Every row gives one point. Each copy is the shape, with its points in the same order, turned, moved and blurred by noise. Some copies are also mirrored. Which?
In the rows, 128 means zero.

Shape (6 x 3):
[[125 143 166]
 [ 80 133  58]
 [144 113 114]
 [192 155 163]
 [144 127 169]
 [104 135 158]]
Copy 1 (6 x 3):
[[108 157 154]
 [129 130  38]
 [140 113 121]
 [162 150 185]
 [115 137 169]
 [ 92 150 135]]
Copy 1 is: only turned
Copy 2:
[[148 137 141]
 [144 110  22]
 [106 102 103]
 [ 84 153 161]
 [126 127 150]
 [163 125 128]]
Copy 2 is: mirrored

Shape (9 x 4):
[[128 140  98  88]
 [165  99 164 190]
 [131 126  83 124]
 [116 109 154  82]
 [ 91  82 172 117]
 [163 142 151 189]
 [112 108 162 124]
 [155 132 124 188]
 [124 162 104 137]]
Copy 1 (9 x 4):
[[141 143 102 105]
 [ 46  64 131 147]
 [112 145  98 131]
 [168  80 128 114]
 [159  65 139 161]
 [ 48  98 163 129]
 [135  81 142 142]
 [ 51 115 136 146]
 [103 158 138 126]]
Copy 1 is: mirrored
Copy 2 (9 x 4):
[[152 128  99  80]
 [161  77 176 176]
 [150 116  96 119]
 [112 108 156  78]
 [ 79 104 165 116]
 [180 112 167 174]
 [114 119 160 125]
 [175 106 142 175]
 [163 149 111 129]]
Copy 2 is: only turned

Shape:
[[141 141 144 124 152 150]
 [105 170 138 111 123 173]
 [ 99 114  99  85 118  95]
 [166 141 196 159 131 101]
 [112 174 165  79 165 131]
 [113 118 157 147  96  70]
 [196 117 156 149 145 138]
 [200 125 117 121 101  98]
 [ 94 132  85  97 133 100]
 [ 83 157  78 138 103 126]
 [ 97 153 146 123 101 185]]
Copy 1 (11 x 6):
[[147 150 128 119 159 128]
 [117 147  97  85 144 114]
 [ 73 111 118 168 124 135]
 [165 176 181 151 142  75]
 [ 97 192 109 129 177 122]
 [101 129 177 168 114  73]
 [196 149 162 147 144 129]
 [171 133 132 201 101 118]
 [ 76  99 103 161 142 127]
 [ 96  81  93 126 133  85]
 [119 140 117  71 120 108]]
Copy 1 is: mirrored
Copy 2 (11 x 6):
[[132 152 123 146 126 150]
 [ 94 161  94 167 106 157]
 [ 88 109  70 102 138 107]
 [145 135 188 127  93 136]
 [ 73 184 129 109 120 168]
 [107  85 145 118  81  96]
 [183 140 146 128 127 137]
 [176 135 105  98 100  83]
 [ 74 128  77 116 150 108]
 [ 79 131  70 175 123  87]
 [112 143  82 185  78 173]]
Copy 2 is: only turned
Copy 3 (11 x 6):
[[161 165 138 143 154 140]
 [140 208 160 124 159 118]
 [113 107 173 114 157  87]
 [189 152 133 200  97 119]
 [182 174 171 148 194  99]
 [153 119 163 153  84  78]
 [155 144 111 186 118 165]
 [100 121 107 191 126 121]
 [117 119 153 101 159  84]
 [110 166 141  75 131  77]
 [131 212 184 122 132 129]]
Copy 3 is: mirrored

Shape, 12 rows:
[[105 111 134 109 173 102 183 133]
 [ 93 150 134  89 134  88 147 135]
 [124  85 114  65 120  98 160 118]
 [155 130 175 134 174 194  91  78]
 [150 106 135 139 163 105 113 136]
 [147 132 126 194 137 183  96 126]
 [ 91 121  93  73 153 120 174 140]
 [183 140 188 161 143 202  86 161]
 [141 143  96 105 155 122 110 146]
 [134  95 175 142 143 205 103 125]
 [125 123 170 151 121 160  96 109]
 [140 139 105  89 126  93 201 116]]
Copy 1, 12 rows:
[[132 125 139 107 156 118 204 101]
 [137 122 157 106 148 106 170 146]
 [191 127 110  84 169 125 156 119]
 [ 79 161 141 111 116 212  87  89]
 [138 111 145 159 157 172 146 102]
 [ 77 161 107 182 110 165 107 101]
 [139 156 127  97 180 104 186 138]
 [ 94 151 132 170  77 237 126 129]
 [138 154 143 159 162 147 136 150]
 [ 95 133  78 125 102 215 117 104]
 [ 98 122 126 133  93 171 105 122]
 [176 167 160 105 141 100 188 122]]
Copy 1 is: only turned
Copy 2:
[[167 143 163 125 162 135 141  97]
 [139 129 179 102 129 116 138 128]
 [175  96 148 116 105 157 122  87]
 [ 47 148 102 197 122 142 110  86]
 [134 115 115 167 154 110  93 117]
 [ 81 137  53 177 146 125 135 147]
 [150 116 166  92 157 172 141 110]
 [ 67 125 105 243 130 132 137 161]
 [115 107 132 133 146 146  95 149]
 [ 74 109  92 205 128 146 163  97]
 [ 91 125  95 171 106 105 143 113]
 [189 163 151 100 121 164 112 124]]
Copy 2 is: only turned

Shape, 17 rows:
[[166 101 135 144 141 114 163  96 147 153 140]
 [ 84 113 128 125 116 154 150 146 102  10 146]
 [154 197 133 166 100 157 161 131 151  23 153]
 [147 102 137 201 127 154 142 106 131 162  57]
 [167 106 100 137 141 117 139  96 152  77 155]
 [122 127 138 129  92 138 165 141 146  98 148]
 [ 65 129 139 139 100 117 119 137 144 143 144]
 [152 107 139 125 124 143 164 140 136 102  94]
 [149 118 109 117 130 122 155  94 147 133 105]
 [164 223 131 164 135 147  96 145  53 155 148]
 [164 154 117 139 121 158  92  79 122 142 160]
 [151 113 107 142 136 170 148 118 151 159 149]
 [165 105 120 128  94 138 142 126 125 159 138]
 [ 49 142 126 122 106 159 105  62  42 117 135]
 [156 126  38 157  95 149 158 135 128 162 143]
 [ 53 146 114 133 110 154 160 132 135 159 158]
 [155 116  55 121 135 160 105  84 143 160 119]]
Copy 1, 17 rows:
[[147 144 162 166 110 109 100 119  89 101 133]
 [121 150  86 184  92 209 191 147 179  98 135]
 [145 167  77 232 117 135 130 132 212  98 184]
 [125 115  97 184 164 122  95  96  56 148 130]
 [153 140 127 176  75 132 121 100 134  59 146]
 [149 153 121 171 101 135 134 152 159 137 129]
 [101 135 118 103 110 128 129 155 149 151 136]
 [152 138 114 192 129 149 123 122 128 116  93]
 [138 151 138 160 119 116 111  85 122 107 108]
 [149 104 123 140 231  95 164 126 158  91 200]
 [143  96 156 148 133 105 127  77 150 102 182]
 [174 135 147 144 125 145  95 102 111 126 156]
 [183 120 147 149 120 108 134 116 112 136 125]
 [ 60 124 143 120 145 166 218  82 145 138 169]
 [215 164 103 118 122 117 137  79 110 136 163]
 [119 175 136  97 132 159 130 132 146 169 161]
 [168 115 137 117 120 130 110  34 118 107 139]]
Copy 1 is: mirrored
Copy 2:
[[143  98 132 135 166 128 166 132 147 134 157]
 [114 152 114 118  47 186 140 111 118 171  42]
 [ 80 150  57 196  83 142 165 148 155 185  80]
 [153 151 165 190 206 127 127 154 124 180 134]
 [152  97  84 140 123 167 149 139 163 131 110]
 [101 116 114 121 106 135 157 132 129 186 113]
 [ 82 129 132 107 128 140  93 112  96 172 148]
 [134 129 151 136 128 130 150 170 145 168  96]
 [134 121 135 111 163 126 131 136 178 153 123]
 [111 233  54 148 151  71 144 156  94 125 140]
 [153 172  61 126 155 141 142 142 148 151 177]
 [127 126 113 117 178 159 166 167 126 159 152]
 [152 116 119 103 150 108 141 158 119 179 152]
 [139 227 109  88 132 153 102  43 116 176 126]
 [142 100  64 103 203 120 138 162 110 173 100]
 [ 57 134 119  79 161 147 125 104  89 177 124]
 [158 135  86  94 200 164 111 159 168 151 137]]
Copy 2 is: only turned
Copy 3:
[[158  97 125 118  91 116 146 103 103 170 162]
 [ 87  83 148 163 181 133 126  94 137  57  94]
 [149 114 175 177 142 100 215 106 141  64 100]
 [210  82 135 171  84 147 113 137  57 141 141]
 [135  79 112 135 102 124 173  83 156 123 144]
 [127 111 157 132 142 117 145 135 123 102 151]
 [126 155 160 154 125 137  86 127 119 113 180]
 [151  81 127 134 132 131 139 152 109 136 116]
 [137 103 124 127  76 133 143 133 114 149 125]
 [196 210  94 170 142 138 187  80  55 110 118]
 [157 154 118 137  87 176 186  77 105 122 160]
 [136 103 111 153  98 141 172 126  85 146 182]
 [159 119 107 100 114 137 145 134  95 134 175]
 [ 98 162 147 134 109 202  89  56  64  71 106]
 [132 127  71 141  70 105 163 150  80  87 187]
 [ 87 160 158 165 115 129 108 130  76 112 181]
 [132 121  77 153  49 180 157 128 104 125 162]]
Copy 3 is: only turned

Shape, 15 rows:
[[ 97 144 111 139  84  83 137 131 130 159 112 112]
 [153 110 199 110 144 138 124  55  97 142 104 130]
 [ 97 165 116 110  86 120 156 167  94 140 147 119]
 [ 91 150 154 155 107 121 139 156 162 166 133 109]
 [196 168 111 131 153  89 121 155 165 107 132  79]
 [135  97 205 102 117 109 113 116 149  88 109 136]
 [168 160 121 156 166 110  75 145 159  89 194  82]
 [ 70 198 118 182 101 106 145 141  82 117 110  79]
 [133 102 142 154 142 122 184  86 109  96 143  96]
 [129  80 186 109 148 116 104 124 141 123  74 171]
 [162 110 158 137 143 140 121  98 144 107 109 185]
 [160 197 151 154 155  72 137 112 159  85 183 110]
 [156 114 185 104 113 165 114 103 176 103  83 146]
 [134  98 141 102  91 120  90  96 168 117 108 150]
 [125 168 146 201  63  90 151 160  87 136 151  93]]
Copy 1:
[[131 120 112 132  72 120 136 116 115 153 144 128]
 [143 115 206 115 160 120 134 128 135 147  90  62]
 [130 126 112 133 111 142 145 119 131 138 213 121]
 [133  95 107 163  97 140 126 127  97 101 145 127]
 [157 147  83 168 116  80  71 124 190 103 124  97]
 [128 108 187 151 164 123 124  75 154 112  97 126]
 [189 150  90 197 150  89  47  91 139  93 152  77]
 [108 183 138 150  58 132 107 139  86 113 198 119]
 [138 137 160 110 147  46 129 129  99 109 146 103]
 [131 118 170 149 172 141 135  93 139 148  57 135]
 [191 134 169 146 182 115 123 127 141 129  90 135]
 [169 115 144 170 114  77  25 130 145 100 167 117]
 [170 118 175 123 158 148 142 103 170  86  69 126]
 [189 116 144 128 130 135 142  65 145 136  89 129]
 [141 135 140 204  54  94 152 135 111 121 209 117]]
Copy 1 is: mirrored
Copy 2:
[[120 149 151 113 104 147 137 130 166 146 132 174]
 [191  69 119  75  96 139  97  77 103 141 113 101]
 [116 144 138 103 126 107 147 124 147  80 127 192]
 [110 141 160 115 111 168 106 120 146 108 170 148]
 [141 106  80 162 109  93 116 150 193 130 193 112]
 [165  59 153 155  80 129  93  80 109 130 141 131]
 [156 103  69 192 147 147  99 130 196  83 166  98]
 [125 127 180 109 163 141 174 172 178 101 120 147]
 [156  70 111 107  93 158 188  88 149 106 142 111]
 [156  92 139 150  95 130 102  70  63 170 141 118]
 [189 120 113 147  77 137 120  84  84 131 142  90]
 [203 115 126 160 125 126 126 108 212  89 190 107]
 [149  91 145 141  45 116  81 100  91 122 136  88]
 [150 115 131 163  52 136  88  92 124 147 102 132]
 [162 118 145 109 132 171 155 188 165  87 160 191]]
Copy 2 is: mirrored
Copy 3, 15 rows:
[[102 124 116 126 133 122  91 144 109 139 114  79]
 [171 101  83  92  79 196 146  86 109 114 149 127]
 [132 164 112 119 142 106  86 162  75 112  99 122]
 [ 97 135 144 132 136 161  97 175 111 143 137 124]
 [182 130 200 110 163 105 135 107 125 173 131 113]
 [134 118 141  66 132 201 154 102 127  84 117 112]
 [163 143 210 140 157 121 108  71 147 146 132 171]
 [ 95 136 102 146 168 128  88 122  54 182  80 133]
 [119  75 136  96 102 121 148  95  70 118 128 159]
 [144 103 100  88 135 195 179 133 165  90 120 111]
 [144 136 122 112  93 162 198 103 148 107 128 127]
 [146 143 204 156 156 132 142  68  76 133 156 126]
 [134 152 132  50  98 196 177 116 148 128 135 120]
 [114 143 124  74 107 161 135 100 170 103 126  88]
 [117 126 159 166 117 140  81 141  54 150  57 113]]
Copy 3 is: mirrored

Shape (16 x 12):
[[104 156 120  98 100 151  93 153 185  98 102 150]
 [134 159 159  96 106 148 123  99 140  84 134 137]
 [121 149 168 112 150 155 124 149 105 103  97 126]
 [ 58 175 147 112 117 132 110 105 142 117 134 105]
 [175 207 123 124 128  81  72 112  81 176 144 135]
 [163 185  97 119  93 101 126 130  52 169 133 135]
 [142 114 130 103 165 188  79 160 139 127 146 196]
 [117 163 152 160  97 147 118 121 138  70 135 117]
 [160 149 161 187 149 100 195  97  96 150 173  98]
 [155 144 118 153 152  79 194  84  91 164 140 127]
 [161  79 128 176 173  91 148 117 104 135 131 104]
 [183 158 118  97 106  93 123 120  80 193 165  82]
 [ 88 112 133 132 126 170 107 133 118  82 150 151]
 [158 138 120 184 178 154 177 143 115 136 155 106]
 [158 124 100 136 203 122 154 135 106  89 165 119]
 [110 116 154 113 151 137 115 201 148  82 157 177]]
Copy 1:
[[101 155  96  91 147 121  96 158 164 107 154 185]
 [ 88 149 128  46 138 112 132 138 133 114 131 131]
 [115 139 161 103 119 155 117 151 103  87 123 147]
 [ 84 153 145  93 143 153 117  80 157 122 170 132]
 [169 202 170 111 194  62 128  83  82 105 108 132]
 [187 184 156 101 177  90 191 102 116  90 119 126]
 [146 120  98  91 105 119 118 167  61 141 117 196]
 [ 65 152 114 108 139 115 134 134 125 102 148 101]
 [134 127 169 130 148 126 162 116  98 156  82  29]
 [161 128 165 123 188 127 195 102 108 153  68  84]
 [140  69 135 149 166 125 145 115  80 119  69  82]
 [216 159 138  88 175  96 129  78 110 108 107  81]
 [ 93 113  98  86 121 136 147 132  98 113 159 145]
 [138 144 124 153 124 164 152 138  77 141  80  77]
 [131 122 104 105 180 175 143 142  43 128 100 105]
 [118 101 114 101 144 134 103 196  84 138 176 162]]
Copy 1 is: mirrored
Copy 2:
[[110 208 158  74 142 156  95 138 126 113 101 173]
 [103 169 130  75 130 136 120 122 118  74 144 120]
 [117 168 167 124 128 160 119 137  74 102 132 109]
 [ 69 182 131 102 146 111  74 110  87 124 146 146]
 [208 147 123  97 100  66  78  77  86 124 118 119]
 [193 126 106 122  64  86  73 138  89 107 124 138]
 [171 190 138 127 147 195 165  99 106 110 120 181]
 [ 95 178 130 118 147 143  75 125 147  88 126 103]
 [135 119 121 175 123  60 128 135 143 128 175  71]
 [145 105 125 158 109  39 144 155 118 116 142 112]
 [146  78 158 173 163 104 143 138 135 138 119 105]
 [187  95 108  91  82  88  91 122 104 162 161 122]
 [100 162 123 144 161 179 107 118 117  86 131 163]
 [146 150 113 187 141 120 146 160 133 147 136  85]
 [162 129 102 150 192 122 153 169  99 118 127 106]
 [158 192 174 134 191 181 121 147 115  94 160 167]]
Copy 2 is: only turned
Copy 3:
[[122 141 110 153  98 184 169 136 150 110 167 176]
 [127 169 116 123 110 158 132  76 130  98 158 147]
 [127 140 151 114 112 163 136 100 143  84  95 167]
 [134 160 109 120  96 131 125  82 187 123 142 196]
 [ 58 189  87  70 157  85 164 129 147 117  82 126]
 [104 166 115  85 114  61 175 141 112 125  86 114]
 [ 97 124 142 106 168 190 114 156  97 123 148 185]
 [149 184 104 163 110 136 118  99 147  67 135 161]
 [185 175 144 113 186  70  97  87 159 110  85  92]
 [173 122 125  85 166  72 137  90 151 121  87  85]
 [140 100 150 121 163 107  77 132 166  93  80  84]
 [ 97 186 130  75 114  84 128 136 152 160  91  73]
 [139 128 134 141 119 137  90 129 119  86 154 196]
 [201 148 134 103 171 132  93 148 149  95  81 120]
 [165 124 144  64 159 136  87 145 151  59 119 112]
 [122 140 189 130 157 167 130 154 143  74 170 185]]
Copy 3 is: mirrored
